Each row is a point. Each copy is the shape, with its points in the same order, turned, moved and blurred by noise. Is it also mirrored, or only turned?

Shape, 6 rows:
[[-2.4  5.0  4.7]
 [ 3.2  1.1  2.9]
 [-1.8 -2.9 -0.8]
 [-2.0  5.5  0.5]
 [ 9.0 -3.2 -0.5]
 [-5.5  2.4 -0.5]]
Copy 1, 6 rows:
[[ -5.7   2.6   1.6]
 [ -2.0  -3.1  -0.8]
 [  4.2  -0.5   0.8]
 [ -3.0   3.1  -2.4]
 [  1.2 -10.4  -3.8]
 [  0.2   4.7   1.0]]
Copy 1 is: mirrored
Copy 2:
[[-0.7  8.7  2.0]
 [ 0.8  4.6 -3.2]
 [ 0.0 -0.7  2.0]
 [-4.1  6.5  1.9]
 [ 2.0 -1.8 -7.9]
 [-3.6  4.3  5.6]]
Copy 2 is: only turned
Copy 3, 6 rows:
[[ 3.4  5.9 -5.1]
 [-1.3  3.7  0.8]
 [-2.1 -2.3 -3.6]
 [ 5.3  2.4 -2.5]
 [-5.0  0.8  6.9]
 [ 3.7 -1.0 -5.4]]
Copy 3 is: only turned
Copy 4 (6 x 3):
[[ 4.8  4.2 -3.8]
 [ 4.1 -0.2  1.6]
 [-2.6 -0.9  0.5]
 [ 3.9  0.8 -5.2]
 [ 3.9 -6.3  7.4]
 [-0.9  1.5 -5.4]]
Copy 4 is: only turned

Shape:
[[ 9.2 -3.6  0.4  3.1]
 [-0.9 -1.3  1.1 -4.5]
 [ 6.2 -2.1  1.4  2.5]
 [-2.6 -1.0 -6.7  1.8]
 [-2.4 -3.0  1.7  0.6]
 [-4.7  7.1  0.4  1.2]
 [ 1.2  4.0 -3.3  0.8]
 [-4.1  7.3  0.2 -2.8]
 [-4.4 -2.8  1.8  3.0]
 [-4.0 -4.2 -1.5 -5.7]]
Copy 1 (10 x 4):
[[ 5.7 -5.9  0.6  6.2]
 [ 0.9  2.3  3.4 -1.4]
 [ 3.5 -4.8  0.5  4.2]
 [ 6.6  4.1 -5.9 -1.0]
 [ 3.5 -0.3  0.5 -4.5]
 [-3.9  2.5 -6.5 -3.8]
 [ 0.8  2.1 -5.1  2.6]
 [-5.9  4.7 -3.6 -2.2]
 [ 3.9 -1.6 -1.8 -5.9]
 [ 4.9  6.2  3.7 -3.5]]
Copy 1 is: only turned
Copy 2:
[[ 3.5 -6.6  1.0  5.4]
 [-4.5  2.6  3.2  3.6]
 [ 0.9 -4.3 -1.0  4.8]
 [ 3.3  4.7  2.3 -2.8]
 [-1.9  3.4 -1.4  3.4]
 [-6.2  1.2  0.8 -6.4]
 [-0.3 -0.9  4.0 -3.5]
 [-8.1  1.9  4.7 -5.0]
 [-1.7  4.4 -4.5  1.0]
 [-3.1  7.4  3.7  5.0]]
Copy 2 is: mirrored
Copy 3:
[[ 2.5 -2.0  9.9  1.4]
 [-3.2  2.7 -0.2  0.2]
 [ 3.0  0.0  6.7  0.7]
 [-1.5 -7.1 -1.9 -3.3]
 [ 0.2 -1.2 -2.1  3.5]
 [ 3.5  2.8 -5.9 -5.1]
 [ 1.5 -0.9  0.4 -5.6]
 [ 0.5  5.0 -4.5 -6.9]
 [ 2.8 -1.5 -3.5  3.9]
 [-6.3  0.2 -2.3  1.3]]
Copy 3 is: only turned
Copy 4 (10 x 4):
[[ 5.9 -4.1  0.5  8.0]
 [ 1.9  0.9  4.7 -2.2]
 [ 3.8 -2.1 -0.1  6.5]
 [ 1.9 -7.1 -1.3 -5.0]
 [-1.8 -2.1  2.8  0.0]
 [-1.4  2.8 -4.9 -5.1]
 [ 4.4 -1.3 -3.6 -2.3]
 [ 1.2  4.6 -2.3 -6.8]
 [-4.7 -3.1  1.4 -0.4]
 [ 1.4 -2.4  7.3 -5.1]]
Copy 4 is: only turned

Shape (12 x 8):
[[-1.8 -4.4  1.5  0.6 -2.5 -3.9  4.5  0.4]
 [ 1.4 -4.7  4.3  4.1 -1.6  2.8  6.3  6.1]
 [ 2.6 -1.6 -1.7  1.2  3.2 -2.1 -0.5 -0.3]
 [ 2.4 -1.8  7.2  0.8 -2.5 -2.8 -1.1  2.6]
 [-8.3  2.0 -1.0 -0.7 -1.3 -4.3  3.7  0.7]
 [-3.7  2.5  1.0  1.1 -1.3  2.6 -0.4 -0.1]
 [ 2.0  3.3  1.4 -1.1 -0.5 -4.0 -2.4  5.3]
 [ 1.9 -0.6 -0.1  5.0 -3.0 -4.3 -3.6  5.7]
 [-2.5  2.7  2.6  4.6 -2.9 -4.6 -2.4  1.8]
 [ 2.3  0.8  2.1 -7.6  0.9 -3.9 -1.7  0.1]
 [-2.0  0.4 -1.5  4.0 20.5  2.0 -2.2  1.1]
 [ 3.5  0.8  1.1  3.1  3.2 -3.4  5.0  0.2]]
Copy 1, 12 rows:
[[ 3.2 -3.8 -0.4 -4.9  0.0 -2.1 -3.1 -0.6]
 [ 1.0 -6.0  2.7 -3.0 -8.2 -2.4 -0.2  0.5]
 [ 1.1  3.5 -3.0 -0.6 -1.4 -1.5 -1.7  2.8]
 [ 3.2  1.6  4.2 -5.9 -3.7  1.3 -1.4 -2.1]
 [ 2.1 -5.0  0.0  0.6  6.8  0.3 -1.0 -2.1]
 [-3.1 -0.2  3.4  1.2  2.1 -0.4 -0.5 -0.8]
 [ 1.4  2.9 -0.3 -2.6 -0.3  5.1  3.1 -1.6]
 [ 1.4  0.9  2.2 -5.3 -0.8  5.0  1.6  5.0]
 [ 2.6  0.7  5.2 -2.9  3.6  2.4  0.9  2.4]
 [ 1.4  4.9 -3.7 -3.0  0.1  1.8 -2.2 -6.6]
 [ 5.0  6.0 -4.5 16.8 -5.9  0.8 -2.8  5.4]
 [ 5.1  1.2 -1.5 -0.4 -2.0 -4.1  2.2  1.2]]
Copy 1 is: only turned
Copy 2, 12 rows:
[[  2.3  -4.6  -0.4  -1.5  -2.3   3.9  -0.9   5.4]
 [ -5.2  -0.4  -0.5  -3.9  -3.9   3.6  -6.1   7.3]
 [ -1.1  -2.8   0.6   3.4  -3.8   0.3  -0.9  -1.1]
 [ -0.1  -5.4  -1.3  -4.0  -3.2  -4.1  -3.9   3.5]
 [  1.2  -7.5   1.8   1.5   6.1   4.4   1.0   4.5]
 [ -1.2  -2.7  -0.1  -1.1   5.2   1.0  -3.2  -0.4]
 [ -4.8  -7.8   0.9  -0.7  -0.9  -4.2   0.7   0.8]
 [ -4.7 -10.1  -0.5  -2.0  -4.0   0.5  -3.2  -1.4]
 [ -0.5  -9.9   1.9  -1.8   1.3  -0.4  -4.4  -0.2]
 [  0.8  -3.5  -1.9   1.0  -0.5  -6.4   4.7   2.1]
 [ -6.2   0.9   2.3  19.1   0.0  -2.6  -7.6  -0.3]
 [ -1.2  -2.3   6.3   1.7  -4.1   0.3  -1.8   2.9]]
Copy 2 is: only turned
Copy 3, 12 rows:
[[  1.6   3.1  -3.0  -1.3   2.8  -0.3   0.9  -9.1]
 [ -0.3   1.1  -4.7  -2.0   2.2  -9.0   1.4  -6.8]
 [ -0.6  -1.9  -0.2  -3.9   2.3   2.5  -2.0  -4.5]
 [  1.0   6.1  -0.9  -0.7   0.6  -2.8   0.6  -0.8]
 [ -1.2   2.1  -5.4  -1.9   1.5   6.1   6.4  -9.5]
 [ -1.5  -0.7  -6.1   1.2   0.6   2.0   3.8  -1.9]
 [  1.0   1.2   1.8  -2.3  -4.7   1.6   3.8  -2.4]
 [  1.1   0.6  -2.0  -3.2  -6.2  -0.4  -0.9  -4.9]
 [  3.2   4.5  -6.4  -2.1  -4.3   2.9   1.4  -3.5]
 [ -2.1   4.4   4.9   0.0   1.2   3.1   2.7  -2.4]
 [ -8.3  -5.3  -5.7 -16.2   7.0   6.6  -2.0   3.8]
 [  4.3  -0.6  -0.6  -6.0   3.6  -1.3   2.7  -3.6]]
Copy 3 is: only turned

Shape (15 x 9):
[[ 3.4  1.5  5.1 -1.0 -4.7  6.7 -9.0  3.5 -2.6]
 [ 1.7 -0.6  1.7  3.2  4.0 -3.5  2.9  3.9  5.5]
 [-0.9 -5.5  0.7 -2.3  0.6  0.5 -1.4  5.1 -0.1]
 [ 2.3 -4.5  6.1  3.2  0.2  0.3 -2.0 -4.2 -1.4]
 [-4.1 -6.0  4.0 -1.6 -2.7 -3.3  1.2 -5.2  0.0]
 [-3.0  0.1  7.5  2.2  3.7  2.9 -1.5  4.7  6.6]
 [-5.3 -5.2  0.5 -5.7 -4.4 -3.0  2.6  6.2  2.8]
 [ 2.8  0.2  5.3  3.5  0.3  6.7  2.0  2.1 -1.0]
 [-0.7 -5.7  4.3 -2.5 -2.4 -4.8  1.2  0.9 -2.7]
 [-0.5 -0.6  0.3  6.0  0.9 -1.6  0.9 -4.8 -0.2]
 [ 0.3  1.9 -3.9 -0.5 -2.2 -4.7 -4.3 -0.3  7.9]
 [ 3.5  2.2  1.7  3.6  5.9  3.2  1.6 -6.4 -0.5]
 [-0.6  5.8  4.1  1.6  5.0  0.7  1.7 -1.0  4.0]
 [ 7.7 -1.0 -0.7 -3.5 -5.1  5.2  1.8  2.5 -0.8]
 [-3.2  3.3  6.6  2.2 -2.0  2.1 -9.6  3.4  0.9]]
Copy 1:
[[ 3.7  4.0  7.8  1.0  4.0  1.9 -5.0  7.8  2.5]
 [-8.6 -0.4 -4.0 -2.1 -3.1  3.6  1.1  4.7 -2.2]
 [-0.5 -1.9 -1.3 -3.0  2.3 -0.6 -3.5  3.4 -1.9]
 [-4.3 -3.2  4.3  2.3  0.9  7.3 -5.4 -0.2  0.7]
 [-5.0 -4.7  0.6  4.1  6.6  3.2 -1.6 -2.9 -3.5]
 [-1.2 -2.4 -2.0 -2.5  1.0  7.3  2.1 10.0 -2.9]
 [-2.1 -3.3 -2.6 -0.8  6.6 -5.3  0.3  2.8 -6.4]
 [-0.1 -1.1  6.3 -1.2 -3.1  3.9  1.9  3.7  0.8]
 [-4.5 -5.1  0.1  3.0  2.9 -2.5 -4.8  0.4 -1.3]
 [-5.0  1.1  0.0  3.6 -1.3  6.7  0.1 -2.6 -2.1]
 [-8.5  8.4 -4.0  0.6  5.3  3.2  0.4  2.5 -2.2]
 [-4.3  0.4  1.2 -0.5 -2.4  9.6  2.3 -2.3  5.2]
 [-4.4  0.4 -2.5  1.9 -0.2  7.5  5.6  4.7  3.2]
 [-2.7  3.4  8.2 -4.7  1.7 -3.8 -0.2  1.3  1.7]
 [ 2.5  3.3  1.0  4.7  3.6  6.8 -3.6  9.7 -1.9]]
Copy 1 is: only turned
Copy 2, 15 rows:
[[-1.8  1.4  4.2 -7.0  3.6 -6.4  1.1 10.8  3.8]
 [ 1.2  0.4  1.7 -1.1 -5.9 -1.9  2.4 -2.9 -3.5]
 [-1.6 -1.6 -2.4 -8.0 -1.1 -4.3 -1.1  1.4 -2.8]
 [-3.1  0.6 -5.1  1.0 -1.5 -3.3  2.6  6.6  0.9]
 [-3.3  0.9 -8.3 -0.7 -2.2  1.8 -4.7  4.5 -1.3]
 [ 5.5 -0.1  0.7 -5.6 -6.1 -0.6  2.6  1.9  3.6]
 [-0.8 -1.4 -1.5 -9.7 -3.1  2.0 -7.2  1.3 -6.2]
 [ 1.1 -2.8  1.1 -2.5  1.2 -0.8  7.1  6.1 -0.1]
 [-1.6 -0.8 -5.3 -2.6 -1.8 -2.6 -4.5  5.3 -6.0]
 [-4.2 -2.3 -2.1  4.5 -0.7 -0.1  0.8 -0.1  1.4]
 [-5.2  5.5  4.9 -2.3 -3.0 -0.5 -5.1 -3.1  0.7]
 [-0.6  1.6 -2.4  4.7  3.2 -1.3  6.9 -0.2  1.6]
 [ 5.2  2.4  1.6  1.7 -0.2  1.2  2.3 -1.1  1.6]
 [-5.5  2.2  3.0 -6.4  4.8 -0.4  4.1  5.9 -6.2]
 [ 2.2 -0.2  3.9 -4.1 -1.2 -4.9 -3.4  7.2  7.7]]
Copy 2 is: only turned
Copy 3:
[[ 5.8  3.3 -3.2 -3.5  4.6  3.1  0.2 12.7  3.9]
 [ 4.1 -1.2  1.8 -3.3 -4.8  2.8  3.0 -1.1 -6.0]
 [ 1.1 -1.0  5.5 -2.4 -0.6  3.2 -3.3  5.3 -0.8]
 [ 5.1  4.9 -3.3 -3.8  1.3  2.5 -5.7 -0.1 -1.3]
 [ 0.8  0.4  0.1 -0.7  2.3  6.0 -6.6 -4.8  2.2]
 [ 8.7  0.2  2.1 -1.5  1.2  8.6  2.3  3.4 -6.3]
 [-3.2 -7.2  5.8 -1.6  0.4  7.2 -1.5  1.7  1.4]
 [ 4.8  1.8 -1.7 -2.9  5.9 -0.4  1.3  4.2 -5.8]
 [-0.5 -0.8  2.1 -6.3  0.7  3.9 -4.8 -1.3  1.9]
 [ 1.8  5.6 -2.7  0.6 -0.6  1.1 -0.5 -3.8 -2.2]
 [ 2.8 -2.1 -2.1  3.4 -8.0  4.6  3.0  1.2  3.7]
 [ 8.5  5.4 -2.2  0.8  1.3 -4.0  0.1 -2.7 -2.8]
 [ 9.3  1.6  0.6 -0.5  0.7  1.9  5.8 -2.5 -2.8]
 [ 1.1 -4.9 -2.6 -2.3  2.7 -4.8 -1.0  7.8  1.1]
 [ 6.5  5.6 -1.1 -2.0  2.1  9.9  3.5  7.7  2.2]]
Copy 3 is: only turned
Copy 4:
[[ 5.1 -4.3 -8.2  2.2 -0.8 -4.8 -9.2 -2.0 -4.3]
 [-0.5  0.3  5.7  0.6  4.6  2.1  1.0 -2.5 -4.8]
 [-2.3 -1.4  0.3  0.0 -2.7  3.1 -6.6 -1.9 -5.8]
 [ 2.8  1.5 -4.1 -3.5  2.2  3.3 -3.6 -1.2  2.1]
 [ 0.7  0.3  2.2 -2.9 -3.2  5.5 -5.9  1.6  5.2]
 [ 6.0 -3.1  3.6 -3.9  1.7  0.1 -1.9  0.5 -8.4]
 [-4.0 -2.9  7.6  1.6 -4.4  3.0 -9.7  1.9 -3.3]
 [ 2.4  1.6 -4.7  0.3  3.1 -1.1 -2.0  4.2 -5.5]
 [-3.1  2.2  2.3 -2.0 -1.6  2.1 -8.3 -1.0  1.7]
 [ 0.1 -1.0 -1.2 -0.4  1.1  2.8  2.8  0.0  3.5]
 [ 2.3 -6.9  5.4  6.8 -0.3  2.3 -1.5 -5.7  0.7]
 [ 5.1  4.5 -4.0  1.4  0.6  2.3  5.1 -0.4  0.0]
 [ 6.1  1.5  3.4  1.4  0.1 -1.8  3.5  0.1 -3.1]
 [-0.5  2.1 -4.4  9.6  1.3  0.9 -8.0  1.5 -3.9]
 [ 5.8 -7.8 -2.2 -3.0 -1.3 -5.5 -5.0 -2.7 -3.1]]
Copy 4 is: only turned
